Each wall is flat, endless, passes through zero and stands at right angles to its row. A trip goes straight from one point to another. Which walls does it cross, in order?

Walls:
(1): [21, 32, -26]
(2): [-19, 13, 6]
(3): [42, -3, 51]
(4): [10, -55, -21]
(5): [-29, -35, 32]
(6): [-18, 6, 10]
(7): [-10, -31, 26]
(8): [-21, 91, 37]
Trips:
[-7, 77, 93] to [-56, 54, 1] -> 7, 1, 3, 5
[-57, 15, 2] to [83, 26, 21] -> 7, 1, 5, 3, 6, 2
[5, 36, -43] to [-52, -10, 50] -> 6, 5, 1, 7, 3
[51, -34, 4] to [36, 10, 11] -> 1, 7, 4, 8

Walls:
(1): [-32, -2, 25, 38, -57, 20, -49, -9, 83, -21, -43, -13]
(2): [6, 38, -75, -41, 15, -37, -15, 72, 12, 10, -31, 73]
(3): [54, 41, -65, -16, 0, 12, 3, -35, 26, 11, 3, 43]
(4): [8, 13, -65, 0, 2, 7, -8, 17, 67, 1, 27, -37]
(5): [100, -18, 27, -37, 59, 25, 50, -19, 87, 15, -30, -19]
(6): [-3, -39, 15, -10, -14, 31, -30, -74, 42, 34, -13, -56]
Trips:
[29, 4, 38, 31, 49, 66, 30, -8, 67, -63, -1, -29] to [54, 44, 19, 55, -56, -17, -30, 40, -44, 18, -50, -4] -> 6, 4, 5, 2
[-61, 90, -46, 53, -8, 39, -46, -4, -2, -80, -32, 42] to [-41, -38, -4, -22, 7, -32, 49, 10, 63, -72, 41, -46] -> 3, 2, 5, 6
[-24, -30, -31, 6, 24, 17, -46, 43, 30, -5, -14, -2] to [21, 26, 25, 21, 75, 25, 61, 50, 41, 60, 8, 15] -> 5, 6, 1, 3
[-34, -53, -35, 7, 27, 24, -34, -11, -110, -5, -7, -2] to [-8, -17, 15, 35, -23, 52, -53, 7, -35, -33, -10, -34] -> 6, 1
[-65, -42, 65, 9, -20, 32, 21, 59, -1, -2, -4, 42] to [-30, 76, 17, 8, -39, -12, 8, -24, 1, 10, 39, -2] -> 3, 4

Walls:
(1): [26, 1, 33, 62, 42, 17, 72, -3, 25, 58, -46, -42, -49, -70, 32, 46, -44, -20, 0, 32, 34, 14, 13, -18, -53, 56, 0, 1, -20, -27, -13, -6, 24, 13, -38, -38, -34, -87, 35, -5, -28, 114, 28, 42, -12, 40, -8, -5]
(2): [12, 11, -68, -8, 23, -48, -46, -38, 59, -5, -43, -16, -7, -2, 53, -39, -16, 18, -28, -80, 37, -40, 0, 1, -16, -19, 11, 4, -2, 42, 11, 2, -15, 33, 14, 33, 10, -37, 15, -16, 30, -51, 1, -41, 1, -20, -4, 18]
(3): [-81, -19, 19, -16, -3, -16, -83, 20, -53, -6, 10, 16, -17, -7, -66, -17, -21, 60, 26, 57, -7, -33, 7, -11, -15, 33, -2, 30, 68, 3, -50, -78, 43, -47, -78, -59, -47, 50, 14, -15, 58, -23, 54, 5, 2, 21, -38, -43]
(4): [29, -39, -48, -8, 2, -38, -63, -54, -67, 33, -1, 16, 1, -5, 19, -23, -33, 37, -28, 49, -60, 74, -81, -1, -36, -70, 13, -43, 44, 27, -23, -46, 44, -27, -20, 0, 76, -27, -26, -27, 33, -1, 61, 16, -11, 7, 32, -52]
(5): [48, 13, 5, 10, 25, 64, -10, 35, 4, -6, 43, -25, 32, -30, 13, -61, 31, 78, 3, 79, -8, 0, 59, 14, 27, -24, -8, -27, -54, -51, -12, -27, 1, -2, 19, -29, -42, 44, 31, -74, -41, -8, 3, -52, -14, 35, -26, -28]
(6): [-30, -4, 42, -18, 18, 22, 21, 5, -19, -34, 10, -98, 8, 23, -13, 30, 8, 16, -13, 24, -17, 41, 21, -45, -32, 82, -27, -31, 10, -9, 40, -34, -84, 7, 61, -3, 8, -3, -28, -29, -51, 30, -87, 25, 4, -9, 11, 27]
(7): [-33, 20, 52, -59, 6, 13, 33, 11, -36, 20, 73, 31, 110, -46, -34, -30, 76, 12, -25, -10, 53, 9, 1, 2, -47, -56, -27, 58, 27, -76, -37, -6, 17, -37, -123, -91, -19, -21, 2, 4, -52, -16, -25, 2, -23, 27, -34, 19]
(8): [27, -12, -21, -23, 64, 57, -40, -44, -81, 87, -31, -8, -49, -5, -51, 0, -78, -51, -10, 22, 13, 5, -82, -17, 37, -42, 21, -46, 21, 28, 47, 16, 35, 6, 78, -28, 48, -46, -11, -25, -28, 29, -49, 14, -17, 28, 131, 29]
(9): [-15, 38, 30, -2, -70, -26, -16, -12, 25, -18, 63, 17, 16, -1, -35, 16, 3, 33, -11, 3, -9, 45, 72, -104, -20, -32, 24, 9, -27, -26, -29, -7, 22, -42, -43, 25, 15, -49, -5, 65, 9, -111, 0, -24, -14, -12, -57, 12]
Trips:
[-9, -19, 26, 7, -24, 8, 20, -50, 10, -98, -13, -7, 30, 42, 3, -25, -55, 67, -8, 9, 77, 31, 13, -20, -17, 37, 66, 26, 27, -2, 20, -15, -22, 15, 10, -55, 63, -27, 2, 28, 16, -81, -35, 15, 49, -83, -3, -18] to [-40, 54, 0, 5, -43, 34, -64, -25, 32, -50, 21, 48, -41, -11, 8, 3, -27, 98, 33, -9, -10, -40, 28, 13, 36, 41, -7, -8, -50, -8, -28, 7, 40, 64, 54, 68, 64, 23, 7, 3, 23, -62, 24, -69, 0, 72, -54, -73] -> 5, 6
[19, 38, -86, 6, 38, -2, 10, -49, 19, 4, 53, 47, 20, -57, -1, 16, 38, -66, -21, 16, 34, -35, -9, -3, 67, -27, -13, 17, 10, -93, -57, 30, -38, 6, -24, 36, 26, -3, -48, -5, -10, 19, 17, -9, 40, 0, -31, 6] to [29, 5, 10, -33, 39, 42, 24, -23, 4, 1, 30, -58, 8, 4, 19, -25, 21, -4, 26, 47, -15, -37, -46, -9, -8, -7, -45, -28, -36, -18, -38, 13, -6, 49, -18, 78, 32, 17, 16, 19, -6, -20, 25, -56, 55, 38, -26, 14] -> 9, 7, 6
